Every row gives one point. Each copy is the shape, with its points in the same order, turned, moved and blurred by noise. Some copies are also mirrored. Which?
In the rows, 128 means zero.

Shape:
[[109 116  81]
 [155 133  86]
 [ 71  96 163]
 [156 176 161]
 [146 113 157]
 [163  94  77]
 [153 136 152]
 [ 58 129 118]]
Copy 1 (8 x 3):
[[ 80 107 145]
 [103  80 111]
 [117 187 167]
 [186 102 122]
 [143 145 106]
 [ 72  98  88]
 [154 125 108]
 [101 139 196]]
Copy 1 is: mirrored
Copy 2 (8 x 3):
[[ 97  89 156]
 [ 93 102 103]
 [180 108 188]
 [140 171  94]
 [162 116 115]
 [101  63 108]
 [148 126 106]
 [123 125 199]]
Copy 2 is: only turned

Shape:
[[189 158 155]
 [105 114 147]
 [188 183 107]
 [111  92 118]
 [157 144 143]
 [131  90 129]]
Copy 1 (6 x 3):
[[131 199 184]
 [153 123 134]
 [102 222 152]
 [167 135 101]
 [138 172 157]
 [181 153 125]]
Copy 1 is: only turned
Copy 2 (6 x 3):
[[169  99 175]
 [ 85 125 133]
 [201 139 153]
 [ 95 118  94]
 [140 119 159]
 [107 103 110]]
Copy 2 is: only turned
Copy 3:
[[202 146  95]
 [112 139 135]
 [219 100 108]
 [100 115 119]
 [169 135 110]
 [106 128  99]]
Copy 3 is: mirrored
Copy 4:
[[122 167 195]
 [133 122 111]
 [ 73 146 207]
 [135  86 123]
 [119 145 165]
 [147  96 140]]
Copy 4 is: mirrored

Shape:
[[ 86 143 103 161]
 [118 120 215 165]
 [126 117 106 159]
 [102 132 170  87]
 [157 103 116 110]
 [112 108 181  85]
 [100 103 127 153]
 [ 25 116 136 127]
 [157 136  96 136]
 [ 96  73 146 176]]
Copy 1 (10 x 4):
[[133 125 182 146]
 [110  75  99 212]
 [145 107 144 123]
 [ 96 159 100 180]
 [141 134  94 111]
 [ 86 148  76 169]
 [110 104 144 136]
 [ 54 140 183 163]
 [172 134 125 118]
 [ 91  66 138 134]]
Copy 1 is: mirrored
Copy 2 (10 x 4):
[[119 172 131 185]
 [173 154 183  93]
 [133 134 113 165]
 [ 90 174 140  87]
 [111 115  88 118]
 [ 94 150 148  74]
 [118 133 146 156]
 [ 69 178 192 163]
 [129 140  74 150]
 [134 108 176 157]]
Copy 2 is: only turned

Shape, 8 rows:
[[119  86  86 131]
 [121  71 120 147]
 [109 169 175  90]
 [ 60  91 146 129]
 [154 123  82 127]
 [147 161 122 171]
 [ 67 152 161  91]
 [116  78 135 162]]
Copy 1, 8 rows:
[[101  94 111  93]
 [108 115 143  75]
 [135 203 103 152]
 [ 63 167 126  91]
 [136  86 108 126]
 [134 115 152 167]
 [ 92 203  91 141]
 [ 98 126 162  85]]
Copy 1 is: only turned
Copy 2 (8 x 4):
[[183 108 120 138]
 [178 123 149 168]
 [ 54 119 142 140]
 [128 112 111 208]
 [165 125 133  92]
 [131 184 132 110]
 [ 65 103 109 169]
 [170 141 151 177]]
Copy 2 is: only turned
Copy 3:
[[110  92 125  85]
 [ 83  89 131 115]
 [133 165 193 166]
 [ 57 144 155 104]
 [156  91 127 109]
 [152 135  99 156]
 [105 179 194 131]
 [ 73 103 112 125]]
Copy 3 is: only turned

Shape, 9 rows:
[[ 70 136 166  95 189  95]
 [136 147 136 118 101 147]
 [165  82 128 157 110 152]
 [ 86 116 101 127 172  92]
 [188 163 102  74 155 186]
 [137  91 133 131 120 173]
 [ 59 132 117  66 152  90]
 [109 162 105 136 120 160]
 [ 84 143 158 120 120  64]]
Copy 1, 9 rows:
[[124 116 219  80 103 106]
 [108 129 116 140 122 136]
 [156  82 104 148 143 177]
 [151 117 189  87 173 113]
 [ 69 145  94  73 136 196]
 [122  89 134 149 141 178]
 [ 91 112 199  88 150  77]
 [112 161 140 145 153 146]
 [144 118 168 116 109  61]]
Copy 1 is: only turned
Copy 2:
[[ 83 125  65  83 177 162]
 [134 111 128 142  98 142]
 [156 140 150 112 102  79]
 [ 81 109  72  99 155  92]
 [208 117  72 176 128 132]
 [147 154 121 109  93 104]
 [ 82  78  45  86 134 149]
 [108 123 102 165 100 123]
 [ 69  83 121  87 147 155]]
Copy 2 is: mirrored
Copy 3, 9 rows:
[[110  51 155  95 137 134]
 [146 151 132 154 108 137]
 [166 138 103 207 155 147]
 [108  93 100 107 174 125]
 [151 198 198 147 170 129]
 [142 138 126 188 148 173]
 [118  95 124  54 138 154]
 [100 161 124 149 119 130]
 [141  72 101 104  95 118]]
Copy 3 is: only turned
Copy 4:
[[116  91 213 113 134 158]
 [131 138 110  94  97 115]
 [157 140  75 156 129 117]
 [ 76 116 160 147 146 151]
 [148 201  99  70 109 193]
 [155 120  86 139 106 145]
 [ 68  80 172  85 141 164]
 [ 98 147 117 116  71 135]
 [ 96  95 179 102 137  87]]
Copy 4 is: only turned

Shape:
[[161 132 166  83 129 183]
 [110  92 157 112 118 167]
 [105 139 125 173 158  98]
 [122  65 114 108 163 184]
 [146 121  92 165 106 106]
 [139 122 179 109  72  87]
 [188 131 168 139 108  73]
 [121  96 120  73  73 139]
 [127  97  90 127 165  71]]
Copy 1 (9 x 6):
[[170 112  95 104  71 139]
 [162 159 107 155  89 137]
 [129 176 122 117 187 116]
 [139 139  65 171 113 180]
 [145 115 148 154 181 115]
 [142 136 158 139  95  53]
 [147 105 125 118 143  38]
 [130 113 158 172  74 135]
 [ 73 133 109 154 176 116]]
Copy 1 is: mirrored
Copy 2, 9 rows:
[[133 125 180 111  65  91]
 [ 97 100 156  99  89 131]
 [137 137 119 139 169 150]
 [140  38 150  95 100 121]
 [120 129  72 125 141 105]
 [ 69 184 139  86 129  93]
 [ 99 178 138 135 157  58]
 [ 98 120 116  49  81  99]
 [152 104 115  82 195 111]]
Copy 2 is: only turned

Shape (13 x 8):
[[106 145 164  96 136 166 101 141]
 [ 98 115 160 138 128 101 120 118]
 [103 143   7 106 121 114 117 133]
 [105 144 146 131 115 121 179 128]
 [108 129 144 109 129 135 210 178]
 [112 144 151 145 116 148 111 139]
 [131 136 152  89 119 103 100 122]
 [102 115 138 111 127 136 110 151]
 [111 137 113 133 160 126 124 115]
 [227 144 125 130 117 164 113 126]
 [123  95 155 119 128 219 130 119]
 [103 109 105 140 135 116 126 150]
 [129 134  46 141 164 130 100 116]]
Copy 1:
[[138 135 153 157 138 123  88 172]
 [112 101 170 136 113 180  92 128]
 [  9 136 175  96 148  72 131 124]
 [136 148 158 101 118 170 132 126]
 [165 143 164  62 164 142 138 109]
 [126 136 135 148 137 157 120 159]
 [114 133 142 150 113 135  63 115]
 [122 109 154 127 141 138  94 148]
 [103 123 181 137 113 124 139 144]
 [122 138  57 157 107  92 150 117]
 [165  90 112 119 114 128 128 206]
 [ 93  93 170 106 141 144 124 127]
 [ 51 112 172 140 125  87 161 136]]
Copy 1 is: mirrored
Copy 2:
[[164 128 119 101 152 178 128  84]
 [129 158 159 142 160 155 103 116]
 [100 169  69 119 122 150 196 202]
 [ 99 133 173 127 119 169 137 115]
 [122 103 200 101 135 169 177 120]
 [144 116 120 143 138 187 121 103]
 [161 147 124  91 128 141  94 123]
 [149 133 128 112 165 167 131 131]
 [129 165 123 143 141 144 155 110]
 [149  70  87 131  84 100 129 102]
 [116  87 104 106 187 147 141  62]
 [127 144 131 142 164 155 148 152]
 [131 168  71 158 135 120 181 151]]
Copy 2 is: only turned
Copy 3, 13 rows:
[[ 92 140 118  96 165 110  95 124]
 [119 115 149  89 129 113 162 136]
 [ 95  53  89 183 104 194 127 100]
 [101 154 130 116  90 134 146 143]
 [ 93 162 132 129  82 155 100 199]
 [116 144 121 120 154 100 130 123]
 [131 108 124  75 123 139 109 110]
 [102 111 134 115 139 107 112 135]
 [123 120 135 128 140 156 150 120]
 [183 170 131 146 125 133  68  79]
 [ 86 177 175 137 142  92  89 103]
 [124  92 133 147 122 128 142 151]
 [122  87 131 187 148 182 137  88]]
Copy 3 is: only turned
Copy 4, 13 rows:
[[151  94 162 137  82 109 137 110]
 [154 138 152 175 138 143 117 111]
 [116 219  81 108 109  75 170 106]
 [133 143 159 134 138 162 152 152]
 [103 131 171 143 123 139 162 204]
 [155 116 130 146  93 150 132 121]
 [180 148 170 141 114 105 111 116]
 [146 126 139 164 102 107 137 127]
 [116 144 130 130 123 125 119 103]
 [182 125 102  70  89 121  66 163]
 [149  48 110 123 122 111 145 138]
 [118 155 113 166 119 118 133 130]
 [104 177  78 110 114  98 112  92]]
Copy 4 is: only turned

Shape, 12 rows:
[[108 129 193 122 165  69 131 132]
 [105  82 179 126 112 136  85 115]
 [143 118 169 121 125 183 126  68]
 [119  82 127 122 129 140 144 139]
 [156  94 178 178 137 161 193 123]
 [130 111  79 144 162 126 184 145]
 [171 187 120 147  99 104  85  82]
 [ 76 123 186 164  99 146 153 146]
 [ 81 197  78 153 113  74 102 112]
 [150 192  91 162 128 148  93 131]
 [176 151 144 161 179 160 133  83]
 [138 183 128  83 121 101  93 114]]
Copy 1, 12 rows:
[[149 182  65 131  85 107 180 122]
 [102 128 130  95  99 142 179  80]
 [160 120 162  79  93 175 138 118]
 [144 120 147 141 129 103 150  92]
 [192 139 133 151  87 156  87  71]
 [182 134 138 183 159  93 106 125]
 [115 131 117  55 123 124  86 182]
 [111 111 100 166  70 152 128  92]
 [ 84 110  77 131 162 108 122 207]
 [ 99 148 149 120 128 123  80 187]
 [180 184 151 103 115 162  96 149]
 [115 135 124  86  99  86 156 192]]
Copy 1 is: only turned
Copy 2:
[[119 113 104 120 175 145 102 166]
 [123 139  86 152 166 163  94  72]
 [181 126 133 178 139 135  91  78]
 [102 139 146 144 119 146 130  89]
 [151 165 186 148 101 157  72 135]
 [ 96 129 175 121  80 120 148 144]
 [157 121  62 128  81  59  76 103]
 [121 144 150  76 163 159  74  75]
 [106 124  79  57 110  39 130 108]
 [161 120  88  85  52 100 121  92]
 [201 135 127 145  80 115 112 140]
 [141  67  62 134 115  91 121 107]]
Copy 2 is: only turned
Copy 3 (12 x 8):
[[159  72  82  82 152 105 119  92]
 [140 122  60 117 129 179  81  94]
 [116 163  82 149 147 160 149  72]
 [147 132 111 103 129 175 131 146]
 [158 156  91 148 203 134 152 161]
 [130 135 143  78 132 132 165 179]
 [ 67 140 147 137 122  93  87  78]
 [148  78  74 167 142 146 117 160]
 [ 45  68 143 106  78  92 103 130]
 [ 92 149 138 139  74  79 106 143]
 [118 190  89 124 144  75 155 110]
 [114 115 151 110  85 114 121  62]]
Copy 3 is: mirrored
Copy 4:
[[ 84 103 150 124 103 108 198 104]
 [ 88 161 143  67  99 146 138 123]
 [144 185 156 103  91 112 102  88]
 [128 164 151 122 139 158 142 144]
 [178 148 205 140  92 165 152 104]
 [165 125 157 168 187 143 144 138]
 [145  83  79 100 107 110  86  79]
 [ 79 128 194 135  97 179 122 107]
 [ 81  54 100 135 181 126  90  85]
 [147  76 126 122 134 104  56 132]
 [189 122 170 111 110  77 113  93]
 [ 96 111  75 134 113  86 110 117]]
Copy 4 is: only turned

Shape, 14 rows:
[[163 192  79 110 147 137  94 115 141]
 [164 148 129 117 134 148 141 125  94]
 [ 71  95 109 102 176 104 129 187  79]
 [ 69  95  68 181 107 102 165 174 133]
 [181  99 155  97  97 132 129 116  82]
 [186 119  60 139 128 173 163 132 135]
 [136 129 151 133 133 107 138 143 121]
 [126 103 140 100 179  81 170 110  90]
 [160 117 120 145 178 139 106 116 170]
 [ 88 196 132 114 117 167  85 127 137]
 [ 92 199 144 123  91 111 130 174  99]
 [179 162  89 136  78  98 129 162 112]
 [185 112 148 196  74 179 102 106  61]
 [131 118 107 192 154 153 136 170 134]]
Copy 1:
[[193  97 132 133 143 114  78 113  91]
 [159 127 115  96 124 107 145 117  99]
 [103  77 121  97 164  93 155 178 182]
 [135 124 120 144  92 121 145 127 241]
 [100 116 124  69  92 135 151 103  76]
 [197  91 132 143  93 135 174  86 121]
 [131 141 140 102 119 134 130 154 128]
 [140 123 119  34 154 152 153 149 151]
 [171 127 187 129 163 160 126 119 115]
 [125 163  97 163 167  98  73 117 105]
 [122 157  76 127 108  75  91 174 139]
 [162 108 124 111  48 105  98 136 117]
 [116 177 168 107  60  73 163  55  86]
 [166 144 173 147 120 103 165 132 162]]
Copy 1 is: only turned
Copy 2, 14 rows:
[[150 176  59 152 122 138 176 136 113]
 [153 120  89 119 152 136 118 126 123]
 [ 52 123  90 115 121 187  86  67 139]
 [ 78 137  96 202 107 101  62  39 138]
 [175 113 129  78 155 124 127  96 157]
 [170 105  37 147 111  87 113 109 136]
 [107 121 123 138 152 127 124 112 149]
 [ 79 145 105  83 139 132  82 138 165]
 [125 115  91 162  96 128 152 149 178]
 [138 149 134 170 107 172 164 123  67]
 [102 155 133 161 185 148 137  81  70]
 [155 159  81 157 183  99 144  66 129]
 [241 106 135 163 166 144  88 100 164]
 [118  89  81 202 128 135 101 106 155]]
Copy 2 is: mirrored
Copy 3, 14 rows:
[[ 84 140  98 107 159 133 119 186 166]
 [134 101  86 129 139 126 144 132 125]
 [ 95 115 137  35 115  84 171  69 102]
 [ 57 109 152  96  33  77 134 130  92]
 [161  88  97 137 140 164 118 118  90]
 [ 63  98  87 145  87 147 119 135 173]
 [143 119 133 122 117  99 139 122 119]
 [143 161 100 110 113 107 153  76  97]
 [104 141 147 153 150 100 114 113 173]
 [ 90 111 147 104 178 112 175 190 115]
 [138 107 123  76 120  68 165 201  83]
 [125 115  92 102  89 125  89 184 112]
 [117  23  83 188 148 108  85 147  90]
 [ 86  85 143 120  93  62 121 128 164]]
Copy 3 is: only turned

Shape, 14 rows:
[[ 97 177 134 131 155 138 137 116 161]
 [ 82 138 151 128  79 151  94 144 120]
 [116 121 132 109 111 184  93 175 148]
 [126 153  71 132  66 109 189 136 124]
 [106  66 160  85 127  94  62 168 130]
 [ 85  79 141 120  84 139  89 105 149]
 [ 97 130 169 160 131  87  84  88 171]
 [170 137  71 125 130 146 145 134 142]
 [152 162  52 109  84 127 143 154  64]
 [149 141  68 184 107 124 176 137 116]
 [159 155 165 135 112  98  87 116 163]
 [113 116 180 104 105 166 138 133 118]
 [105 120 148  83  86 106  74  97 128]
 [108 175 199 151 164 153  86  67 136]]
Copy 1 (14 x 9):
[[115 103 145 122 112  76 140 134  85]
 [131 155 176 103 145 122 133 200 103]
 [132 154 148 156 138 132  98 198  68]
 [ 83 106 103  88 195 114  93 146 149]
 [121 200 121 166 108 169 181 199 110]
 [121 209 140  89 112 136 126 173 101]
 [128 150 135  89  50 102 166 163 126]
 [101 122 107 160 142 106  67 131 128]
 [ 87 126 142 160 217 106  86 157 178]
 [140 100  96 114 169  98  73 131 166]
 [ 99 113 149 125  62 132 129 176 139]
 [132 144 177 119 140 165 128 145  85]
 [ 77 190 170 115 107 136 152 176 131]
 [147 124 216 117  53  87 152 130 104]]
Copy 1 is: mirrored
Copy 2, 14 rows:
[[159  95 108 113  84  86 125 132 143]
 [122 133 143  52 118 113 162 107 125]
 [128 115 143  90 154 113 196 133 140]
 [186 133 114  85 152  96  93 152  48]
 [ 55 165 184 113 142 135 135 136 158]
 [131 152 195 100 121 122 149  81 124]
 [139 157 136 110  78 119  93  79 179]
 [170 135  95 155 155  98 145 149  94]
 [134 160  83  94 147 101 142 173  26]
 [189 134  76 118 138 142 107 143  64]
 [123 161 101 113 136  86 110  87 168]
 [105  82 142  95 140 106 148  87 111]
 [ 96 172 164  94 110  79 133  90 122]
 [125 107  90 113  53  94 148  57 169]]
Copy 2 is: mirrored
Copy 3:
[[117 143  92 176 138 140 120  88 137]
 [130 138 179 167  99 109  81 126 118]
 [102 133 192 168 126 111 114  99 166]
 [147  91  88 110  67 107 118 137 181]
 [120 143 205 132 153  71 169 102  80]
 [132  94 188 172 128 137 138 157  94]
 [165 151 125 187 178 141 125 140  86]
 [117  94 116 110 144 137 115 102 203]
 [121  87 113  68  82 103  78  98 170]
 [117 110  87 101 121 128  98 160 192]
 [190 157 147 151 169 131 121 110 138]
 [118 157 184 145  90 158 123 106 130]
 [170 104 181 145 129 123 122  98  77]
 [152 172 138 192 173 197  81  89  97]]
Copy 3 is: only turned
Copy 4 (14 x 9):
[[101 114  78 178 166  96 102  99 113]
 [140  86  81  85 155 117 132  78 155]
 [143 125  60  93 175  74 164 109 141]
 [ 91  72 152 138  93  52 144 115 142]
 [188 160  67 105 137 142 150 139 174]
 [187  70  68  97 136 119 125 133 129]
 [188  84  84 179 162 150 103  89 142]
 [113 119 138 152 164  58 161 144 119]
 [ 62 115 167 106 139  65 163 141 170]
 [126 109 187 147 143  39 135 110 135]
 [155 106 105 182 172 145 179  95 153]
 [118 124  80  95 133 126 145  91 102]
 [143  73  87 115 137 165 148 138 167]
 [128 108  89 163 219 179  96  70  91]]
Copy 4 is: only turned
